Rows are points. Each copy is the shape, with its points in the same order, turned, moved and blurred by noise. Some copies are also mirrored. Which?
(in the rows, 128 means zero)

Shape (8 x 2):
array([[ 95, 169],
       [152,  85],
       [ 88, 119],
       [158, 143],
       [117, 127],
       [ 86, 138],
       [ 87, 178],
       [219, 168]])
Copy 1:
array([[100, 161],
       [181, 101],
       [150, 164],
       [122,  97],
       [140, 135],
       [132, 162],
       [ 96, 170],
       [ 92,  35]])
Copy 1 is: mirrored
Copy 2 (8 x 2):
array([[156, 193],
       [119, 100],
       [174, 147],
       [101, 155],
       [143, 149],
       [171, 167],
       [163, 205],
       [ 35, 171]])
Copy 2 is: mirrored
Copy 3, 8 rows:
array([[ 76, 133],
       [185, 146],
       [117, 170],
       [139,  95],
       [127, 142],
       [101, 161],
       [ 78, 133],
       [160,  28]])
Copy 3 is: mirrored
Copy 4:
array([[ 84,  86],
       [129, 182],
       [ 78, 127],
       [151, 118],
       [104, 129],
       [ 70, 109],
       [ 78,  75],
       [207,  96]])
Copy 4 is: mirrored

Shape:
array([[131, 140, 100],
       [ 89, 117, 200],
       [104,  68, 104],
       [151, 184, 126],
       [ 47, 168, 104],
       [180, 146,  94],
       [156, 149, 192],
       [175, 143, 139],
       [ 99,  96, 159]])
Copy 1:
array([[ 90,  88,  85],
       [154, 177, 129],
       [113, 147,  31],
       [108,  65, 138],
       [ 31, 156, 114],
       [112,  46,  92],
       [173, 110, 156],
       [148,  72, 116],
       [138, 153,  94]])
Copy 1 is: mirrored
Copy 2, 9 rows:
array([[134, 133,  95],
       [ 67, 151, 182],
       [109,  59, 119],
       [151, 181,  94],
       [ 53, 153,  69],
       [186, 128,  99],
       [138, 182, 172],
       [174, 148, 135],
       [ 87, 111, 152]])
Copy 2 is: only turned
Copy 3:
array([[125, 120, 141],
       [ 46, 168,  81],
       [ 87,  68,  97],
       [139, 170, 151],
       [ 50, 124, 190],
       [173, 127, 132],
       [113, 195,  87],
       [148, 156, 108],
       [ 65, 124,  86]])
Copy 3 is: mirrored
Copy 4 (9 x 3):
array([[130, 143, 112],
       [ 59, 102, 186],
       [ 91,  85,  86],
       [149, 171, 158],
       [ 55, 190, 105],
       [178, 137, 117],
       [129, 116, 202],
       [161, 125, 156],
       [ 75,  96, 147]])
Copy 4 is: only turned

Shape:
array([[ 98, 176,  84, 130, 155, 157],
       [ 97, 182, 139,  85,  91,  66],
       [176, 159, 173,  89, 187, 117],
       [ 91, 103, 127,  72,  78,  84],
       [117,  59, 180, 176, 104,  89],
       [142,  57, 140, 121,  71, 102],
       [129, 180, 120,  94, 162,  87],
       [ 80, 131, 143, 171,  95, 174],
       [ 68, 130, 167, 178, 175, 164],
       [183,  71, 175, 164, 147, 106]])
Copy 1 (10 x 6):
array([[139, 195,  99,  91, 118, 114],
       [ 64, 124, 168, 108, 100,  66],
       [183,  83, 146,  90, 148,  96],
       [ 33, 118, 152, 116, 141, 122],
       [103, 102, 162, 222, 153, 152],
       [ 66,  83, 130, 165, 139, 172],
       [134, 122, 124,  89, 136,  61],
       [115, 194, 151, 162, 101, 171],
       [166, 203, 170, 171, 158, 138],
       [160,  70, 135, 193, 158, 153]])
Copy 1 is: only turned
Copy 2:
array([[115, 145, 110,  75,  93, 160],
       [119, 126, 153,  84, 137,  43],
       [104, 106, 105,  93, 220, 142],
       [136,  77, 174, 138, 114,  67],
       [126, 110,  92, 227, 138,  84],
       [178,  85, 138, 194, 139,  92],
       [109, 107, 105,  61, 155, 104],
       [114, 180, 136, 171,  94, 139],
       [ 50, 158,  95, 163, 109, 159],
       [144, 102,  67, 198, 190, 129]])
Copy 2 is: only turned
Copy 3, 10 rows:
array([[148, 146, 130, 188,  78, 157],
       [129, 156, 172, 166,  94,  35],
       [216, 118, 139, 105, 132, 104],
       [ 81, 113, 134, 170, 133,  40],
       [ 78, 175, 121, 111, 209,  99],
       [ 73, 136,  78, 121, 168,  62],
       [190, 143, 149, 171, 109,  88],
       [ 68, 161, 140, 130, 110, 161],
       [117, 153, 179, 139, 154, 195],
       [144, 160,  88,  87, 202, 114]])
Copy 3 is: mirrored
